Every row gives one point. The window is the flat piece filled in between its corners: a triangle in 3 columns, a solid with four corners in 4, and so on. A path goes straight from each point to the next, and from the last back to the first. List the points from which the path goes on through the window.
In the rows, 128 means zero.

Window (4 x 4):
[[153 158 145 105]
 [136 109 148 119]
 [102 137 142 112]
 [ 88  87 130 195]]
Path:
(1): [ 81 121 169 190]
(2): [107  86 113 133]
(3): [116 104 118 122]
(4): [101 115 184 147]
(5): [112 124 187 117]
(6): [ 90 151  89 138]
(7): [135 133 108  92]
(8): [113 145 159 122]
Through the window after points: 7

Window (8 x 8):
[[191 126 120 118  88  65 153 135]
 [211 107 155 132 153 163 160  94]
 [105 134 102 150 101 112 118 173]
 [151 179 154 111 179 146 104 108]
 [ 56 157 131 146  93 121 140  86]
 [ 94 148 111 114 128 139 181 106]
 [129 136 126 114 182 123  80 115]
 [184 125  84 105 110 162 140 124]]
Path:
(1): [168 142 101 134 113 132 146 110]
(2): [204 130  78 133 141 149 146  95]
(3): [147 114 173  97 111 156 140 138]
(4): [141 135 161 112 128 144 110 127]
(5): [168 135  89 148 148 106 131 112]
(6): [158 169  84 160 158 110 119 126]
(7): [137 124 143 112  90 148 163 127]
(8): [ 79 125 118  77  84 109 112 167]
(9): [112 158 102 164 123 113 128 135]
(10): [177 159  82 126 126 134 155  84]
(11): [136 104 169  94 150 157 104 134]
(12): [145 122 129  90 116 149 138 149]
Through the window after points: 2

Window (9 x 9):
[[124 118 139 117 108 155  75 164 166]
 [128 125 186 174 171 136  91 151  90]
 [139 114 125 170 125 138 159  73  65]
 [146 100 145 134 151 149 131  94 148]
 [115 106  73  71 131 132 162 135 189]
 [102 104 197 196 152 107  61 141 133]
 [154 122 146 103 119 107 122  91  97]
 [121 163 137 107 126 131 113 102 153]
 [152 114 177 168  98 143 207 130  73]]
Path:
(1): [107 114 157 122 121 147 132 131 114]
(2): [155 117 149 150 111 144 123 144 139]
(3): [178 127 154 136  92 116 151 141 123]
(4): [ 94 104 170 170 147 168 174 120  77]
(5): [110  82 191 124 143 154 126 122 119]
(6): [155 137 122 169 130 108 113 120 101]
(7): [151 119  94 134 117 134 101 149 191]
(8): [ 85 108 183  98 149 146 137 127  91]
(9): [ 51  93 131  93 107 150 144 123 142]
(10): [190 136 124 140 160 125 104 153 153]
(11): [155 114 137 156 135 131 143 103 118]
(12): [ 85 110 159 151 132 158 120  98  63]
(13): [103 118 193 132 108 158 121 137 109]
(14): [163 133 110 178 150  87 126 125 115]
(15): [158 117 150 161 127 124 132 120 118]
(16): [104 120 155 135 141 139 149 112 107]
Through the window after points: 1, 3, 7, 9, 11

Window (12 x 12):
[[ 33 196 184 106 153 147 143 112  95 162 145 106]
 [ 78 183 165  91 133 134 174 163 109 147  93 110]
 [169 154 128 109 112  62  88 126 112  99 138 150]
 [161  95 194  82  66 174  87 139 155 107 154 139]
 [141  87 134 110  89 207  59 133 150 109 153  75]
 [127 123 134 135 131  65 104 126  93 180 100 162]
 [139  99 119 130 116  61 127  84 147 144 131 123]
 [125 101 154 124 147  62  94 161 152 141 139 123]
 [124  92 126 161  89 173  75 139 201 117 153 138]
 [ 96 149 161  86 182 146 157 131  90 119 130 144]
 [136  75 159 163  77 140  85 128 133  83 143 111]
 [136 107 105 135  82  72 129 138  94 153 181 141]]
Path:
(1): [128 154 163 123 133 107 139 125 106 156 145 137]
(2): [138 140 160 137 120 108 113 138 124 155 129 131]
(3): [ 80  96 128  74 131  86 115 141 108 133 102 149]
(4): [ 81 115 109  77 121 118 120 143 104 116 124 151]
(5): [126 156 201 152 115 159 126 124 151 131 152  82]
(6): [167 136 162 145 134 141 141 130 157 171 154 138]
(7): [105 107 135 117 110 105 108 134  97 110 139 131]
(8): [112 104 143 100 110 103 109 134 136 116 141 131]
(9): [157 120 158 150 114 119 106 134 124 147 150 127]
(10): [153 122 145 146 120 121 123 116 156 147 150 130]
(11): [ 83 116 135  76 117 127  93 129  91 112 117 102]
(12): [ 67 117 132 107 120  96 118 122 125 125 119 126]
Through the window after points: 2, 6, 8, 10

Window (14 x 14):
[[118 131  90 136 137 156 116 111 166 133 133  88 155  70]
 [ 92 112 121 101 130 158 148 109 146 157 188 133 106 163]
 [ 89  88 145 101 167 136 116  60 171 134 126 207 163 202]
 [129  85 118 130 170 162 149  47 187 172 128 181 115 188]
 [150 103 162 150 146 159  96 146 158 147 125 151 126  79]
 [148 147 114 142 136 124 122 153 146 104 131  68  94 117]
 [159 153 127 128 139 170 141 111 159 126 192  87 154 157]
 [160 180  88 109 171 164 109 141 116 132 151  93 114  91]
 [133 159 145  85 114 142 118  63 167 158 165 108 109 158]
 [116 134 157 123 143 165 158  67 110 135 145 109 121 153]
 [123 153 143 159 153 117 151 148 160 170 109 166 140 105]
 [147  78  98 105 126 134 127  74 130 176 130 155 166 179]
 [139 126 148 110 184 139 131 161 163 161 117  80 136  87]
 [173 141 132 113 153 126 160 172 160 105 125 113 123  25]]
Path:
(1): [127 116 150 143 171 123 141  90 149 148 154 132 131 123]
(2): [142 115 130 113 117 173 119 136 172 144 118 137 128 127]
(3): [144 149 119 113  89 190 148 131 168 132 122 105 142 142]
(4): [130 123 117 137 196 111 115 100 138 160 158 114 115  77]
(5): [123 127 144 149 176 124 123 118 145 146 143 107 122 117]
(6): [152 136 127 108 129 165 142 123 166 135 145 133 148 131]
(7): [147 153 124 100 130 192 118 101 183 132  59 138  99 121]
(8): [107 105 145 134 171 105 142 110 144 155 177 149 163 146]
(9): [120 128 132 138 174 130 143  77 135 149 167 131 122 128]
(10): [130 140 134  87  87 174 137 159 172 148 125 119 128 147]
(11): [142 121 125 105 107 168 137 121 160 135 110 128 109 141]
(12): [131 125 149 159 222 121 124 137 141 154 176 115 164  71]
(13): [131 122 147 160 146  96  96  76 124 166 160 101 129  96]
(14): [143 132 116  75 148 187 167 157 180 125 117 141 120 172]
(15): [120 123 108 111 146 171 146  94 172 126 125 122 115 172]
(16): [127  96 142 126 162 126 127  86 157 170 150 180 147 128]
Through the window after points: 5, 7, 9, 15

Window (14 x 14):
[[140  93 120 100 125 127  81 106 115 102 135 138 113 122]
 [116 133 163 167 131  98 119 125  97 163 104  95 143 166]
 [122  81  81  86  91 112 150 118  47 107 124  73 114 138]
 [157 176  97 183  72 151 152 115 157 115 152  93  91 130]
 [146 116 176 165 111  86 177 103 123 112 113 123 136 122]
 [112  88  54 154 123 123 158  77  97  95 121  84 144 125]
 [117 113 129 150 125  53 106 128 126 139 169 104 112  84]
 [110 138 130 124 128 192 146 181 132 119  87 136 123 111]
 [126  88 176 132 172 155  66 183 104 125 145  81 191 132]
 [ 81  80 134 127 121 113 114  89 169 132 113  89 174  53]
 [131 114 150 183 152 135  81 126 116 130 134  55 131  87]
 [149 123 155 155 138 109 160  97  95 179 137 114 130 148]
 [107 136 121  90 129  95 114 137 114  84 190  79  50 124]
 [ 86 121 129 138  88 136 145 116 100 122 151 136  95 117]]
Path:
(1): [111  42 168 142 117 115 114 110 196 167 130  76 134  87]
(2): [114  60 137 159 121 121 161 115 153 121 139 104 107 121]
(3): [124 163 121 120 125 157 122 153  97 116  97 124 140 112]
(4): [136 139 123 146 135  88 107 124  76 108 135  82 140 100]
(5): [100  93 156 156 113 143 145 120 160 160 125 109 103 161]
(6): [122  85 117 135 125 115 119 132 122 140 132  77 111 108]
(7): [111 117 137 124 128 110 128 101  99 102 134 110 142 117]
(8): [122 163 143 109 118  85 115 122 112 120 151  97 116 106]
(9): [115  55 120 176 136 120 122 133 120 129 140 101 106 131]
(10): [161  77 131 155 127 121 176 165 135 114 115  59  94 144]
(11): [ 93 175 126 129 107 128 100  78  87 126 150 165 141 106]
(12): [104 138 109 126 124 120 125 103  98  94 118 117 154  92]
Through the window after points: 2, 4, 8, 12

Window (14 x 14):
[[132 159 140  97  81 141 144 133 143  96 148 180 125 193]
 [105  77  86 145 163 153  48 136 123 159 143 131 133 122]
 [153 159 159  82  76  91 135  97 129 110 113 116 130 206]
 [100 128 162 145 132 104  83 167 168 102 134 130 138 142]
 [147 168 124 122 131 114 135 156  82 171  26 134 158  95]
 [177  96 101 148 131 177  93 133 165 144  83 102 143 109]
 [ 95  99  91 194 140 165 102 150 125 140 119  83 136 116]
 [104  96 122 129 122 155 114 112 145 156 108 113 145  74]
 [104 114  71 151 157 116 109 156 172 171 126 113 131 111]
 [121 169 162  88 128 133 133 121 161  97 140 128 187 207]
 [160 171 183 119 129 131 146 105 135 139 141 144 120 178]
 [110 158 126 154 127 118 117 106 134 165  32 158 142 137]
 [128 120 139 133 152  92 137 114 154  56 156 144 158 169]
 [126 183 105 113 136 151  97 110 125 133  85 121 102 112]]
Path:
(1): [153 159 143 137 115 137 136 129 132 149 127 160 187 134]
(2): [117 126 141 117 139 133 112 112 145 131 119 112  98 153]
(3): [100  75 123 114 131 144 120 155 156 125  74 128 111 122]
(4): [137 156 116 138 116 130 105 119 133 136 119 128 156 138]
(5): [112 173 117 155 108 109  79 159 151 120 139 135 142 117]
(6): [112  54 180 114 169 137 115 134 160 115 102 118 133 169]
(7): [113 126 138 103 177 149 151 114  97 139  81 104 125 153]
(8): [141 173 105 162  71 110  84 140 191 116 126 153 151 119]
Through the window after points: 1, 5

Window (14 x 14):
[[ 93 105 109  92 151 158 160 151 117 185  78 163  99 134]
 [185 109  97 114 165 108 171 142  76 119 113 123 163 163]
 [120 149 123 125 106 126 170 122 161 120 109 121 122 169]
 [125 117 142 122  80 151 140 135 118 132 180 141 174 127]
 [180 144 143 172 130  89 119 176 129 153  74 225 100 146]
 [161 165  58 140  93 127 147 183 125 140  94 129 104 140]
 [118  85 128  95 117 117 104  89 152 156  85 183 153 127]
 [157 130 147 122  71  91  94 133 131 160 149 132  93 113]
 [106  60 137 147 162  83 179 133 147  96 111 171 138  99]
 [178 143 111 165 129 131 158  99 130 127 121  91 136 124]
 [201 181  93 123 113  82 121  86  85 113 136 177 133 138]
 [136 109 101 115  78 184 180 133 176 117 123 149  99 160]
 [167 118 164 137 134 110 191 176 148 154  42 176 126 100]
 [ 85  73 137 101 113 152 114 100 128  66 123 121 131 102]]
Path:
(1): [144 140 120 116 153 131 146 148 157 138 114 175 143 143]
(2): [168 120  79 113 139 143 137 183 176  78 134 146  99  97]
(3): [118 108 158 144  98 106 158  99 119 167  90 172 136 162]
(4): [152 121 122 132  97 116 154 118 116 151  86 154 144 134]
(5): [138 124 103 110 139 122 116 138 156 122 114 158 114 122]
(6): [158 128 130 105 105 137 132 150 146 107 146 156 142 124]
(7): [ 89 106 129 162  76 126 149 104  82 183 138 113 146 134]
(8): [135 128 107 148  60 122 125 102  98 148 105 147 131 124]
(9): [151 129 113 107 151 115 146 142 144 109 141 148 126 143]
(10): [157 165 133 107 135 135 132 119 163 152 141 134 157 115]
(11): [152 102 103 153  91 114 160 140  94 110  92 150 104 140]
(12): [141  83 116 153  71 128 163  82  77 109 103  85 132 114]
Through the window after points: 2, 4, 6, 10

Window (14 x 14):
[[115 173 167 105 158 115 151 150 166  92 173 151 138 107]
 [169 123  86 116 122  54 162 109 101 130 123  92 186 151]
 [133 110  68 138 145 139 123 142  79 134  78 175 125  80]
 [109 144  98  70 119 149 149 122 130 134 109  95 169 136]
 [157 123 118 134 114 128 145 140 145 142 127 152 154  89]
 [115 159 114 138  94  88  90  70 148 138 107 131 108 159]
 [131 178 145 157 134 194 177 124 103 123 120 131 195 165]
 [103 180 163 111 120 147  97 145  98 195 134 157  59  98]
 [130 153 112 164 160 147 138 157 147 147 138 136 131 131]
 [110  70 143 109 130 140 125 126 106 113  73  91 180 179]
 [137  89 149 100 190 135  85 114  95 163  73 101 139  92]
 [153  99  99 130 132 166  93 105  86  82 158 138 109 115]
 [ 56 135 128  86 119 169 120  83  97 164 168 142 134 137]
 [101 134 158 175 156 149 108 142 123 127 115 118  83  57]]
Path:
(1): [132 127 140 120 134 152 130  98 133 125 128 129 120 124]
(2): [104 154  99 137 126 100 104 182  88 147 139 110 184 131]
(3): [134 150  97 130 125 131  95 121 114 116 143 137 146 133]
(4): [127 121 132 121 123 117 174 118 114 138 125 128 118 117]
(5): [107  92 185 181 153 132 194  58 156 137  86 135 133 127]
(6): [136 148  88  99 132 158  94 171  86 108 132 110 175 138]
(7): [106 126 152  93 108  94  93 125 113 129 133 109 187  77]
(8): [152 161  97 157 159 158 167 122 131 135 132 158  69 175]
(9): [130 132 137 118 139 163 142 102 108 160 110 146 112 119]
(10): [132 100 110 116 152  70  74 175 141  89 139  89 208  84]
(11): [126 161 147 128 151 157  74 154  98 133 118 110 169 110]
(12): [116 125 112 132 132 143 141 108 124 134 118 148 114 124]
(13): [107 126 118  96 113 143 202  74 162 150  97 154 139 120]
(14): [142 150 112 136 141 121  75 165  88 121 136  87 157 138]
(15): [102 136 103 153 114 153  62 159 126 131 125 131 152  95]
(16): [151 119 125 120 162 132 171  92  92 116 116 147  93 120]
Through the window after points: 7, 9, 13, 15
